Each point is reached from the start by the listed moves, each made once or not at all, plus a little noise. Say if it took an odd or an even number of moves. Then give how often each move was made.
(in the rows, 128 means zero)

Moves:
(1): [94 68]
(2): [143 117]
Start: [130 127]
Points:
[147 118] -> odd (0, 1)
[98 67] -> odd (1, 0)

Moves:
(1): [117 160 122 113 105 140 126 117]
(2): [128 124 119  93 150  79 130 104]
(3): [107 123 122  99 127 143 126 132]
(4): [129 152 162 118 110  98 126 121]
(5): [151 120 143 103 164 129 157 140]
(6): [119 120 107 138 121 126 149 102]
(7): [133 120 108 121 112 100 158 126]
(8): [112 138 125 144 128 108 144 137]
Start: [117 117 127 137 134 135 123 134]
Points:
[131 130 143  74 158   7 196 123] -> odd (0, 1, 0, 1, 1, 0, 1, 1)
[ 99 162 139  67 110  87 191 138] -> even (1, 0, 1, 1, 1, 0, 1, 1)
[110 158 125 106 107  68 215 110] -> even (1, 0, 0, 1, 1, 1, 1, 1)
[112 115 139  49 165  70 169  93] -> odd (0, 1, 1, 1, 1, 1, 0, 0)

Moves:
(1): [144 115 113 135 139 140 124  92 110 114 145 118 126 142]
(2): [128 118 142 152 127 142 125 115 143 101 155 131 103 140]
(3): [100  98 126  72  99 124 122 144 138  90 108 121 111  86]
(4): [114 119 134 130 117 113 134 124 144 115 122 114 134 129]
(5): [109 128  85 129 143 179 164 130 114 113 126 119 136 102]
(6): [115 132 112 124 132 129 120 131 119 143 118 119 117 139]
(7): [122 133 131 130  96 134 119  93 119 130 138 134 133 103]
(8): [140 126 137 134 128 127 149 154 129 119 112 120 126 142]
(9): [145 141 121 100 133 144 137 120 154 127 121 131 105 141]
(10): [100 102 154 137 148 127 142 145 121 139 126 107 134 123]
(11): [139 139 127 117 119 133 115 125 113 112 131 120 156 125]
(12): [129 125 121 151 123 167 135 160 137 127 110 171 148 126]
(13): [ 99 119 144 157 128 143 129 102 139 113 128 142 104  94]
(14): [ 97 141 138 121 121 103 129 110 126 149 118 146 120 153]
Start: [114 117 135 133 116 121 122 143 137 135 142 137 119 124]
Points:
[ 34  81 103  99  84 173 159 158 136  44  92  97 110  47] -> odd (0, 0, 1, 1, 1, 1, 0, 1, 0, 0, 1, 0, 1, 0)
[ 61 108 101  70  65 212 139  88 145  54 125 135  96   7] -> even (0, 0, 1, 0, 1, 0, 1, 0, 1, 0, 1, 0, 1, 0)
[ 70  99 133 206  71 238 167 120 151  41 140 162 136  60] -> even (0, 1, 0, 1, 1, 0, 1, 1, 0, 0, 1, 1, 1, 0)
[ 88 136 153 142  71 122 110 104 117 121 146 140 106 158] -> even (0, 1, 0, 0, 0, 1, 1, 1, 0, 0, 1, 0, 0, 1)
[ 50 130  99 148  85 206 159 102 169 117 124 177  93 134] -> even (0, 1, 0, 1, 1, 1, 1, 0, 1, 0, 0, 1, 0, 1)
[ 38 106 134 183  75 155 115  59 135 129 126 184 104 114] -> odd (1, 0, 0, 1, 0, 1, 1, 0, 0, 0, 0, 1, 1, 1)
[ 24  36 148 170 114 235 190 196 163  43 109 152  87  41] -> odd (0, 1, 1, 0, 1, 0, 0, 1, 0, 1, 0, 1, 1, 0)
[ 24  59 109 102 100 184 162 150 117  70 104 130 162  88] -> even (1, 0, 1, 1, 1, 0, 0, 0, 0, 1, 1, 1, 0, 1)
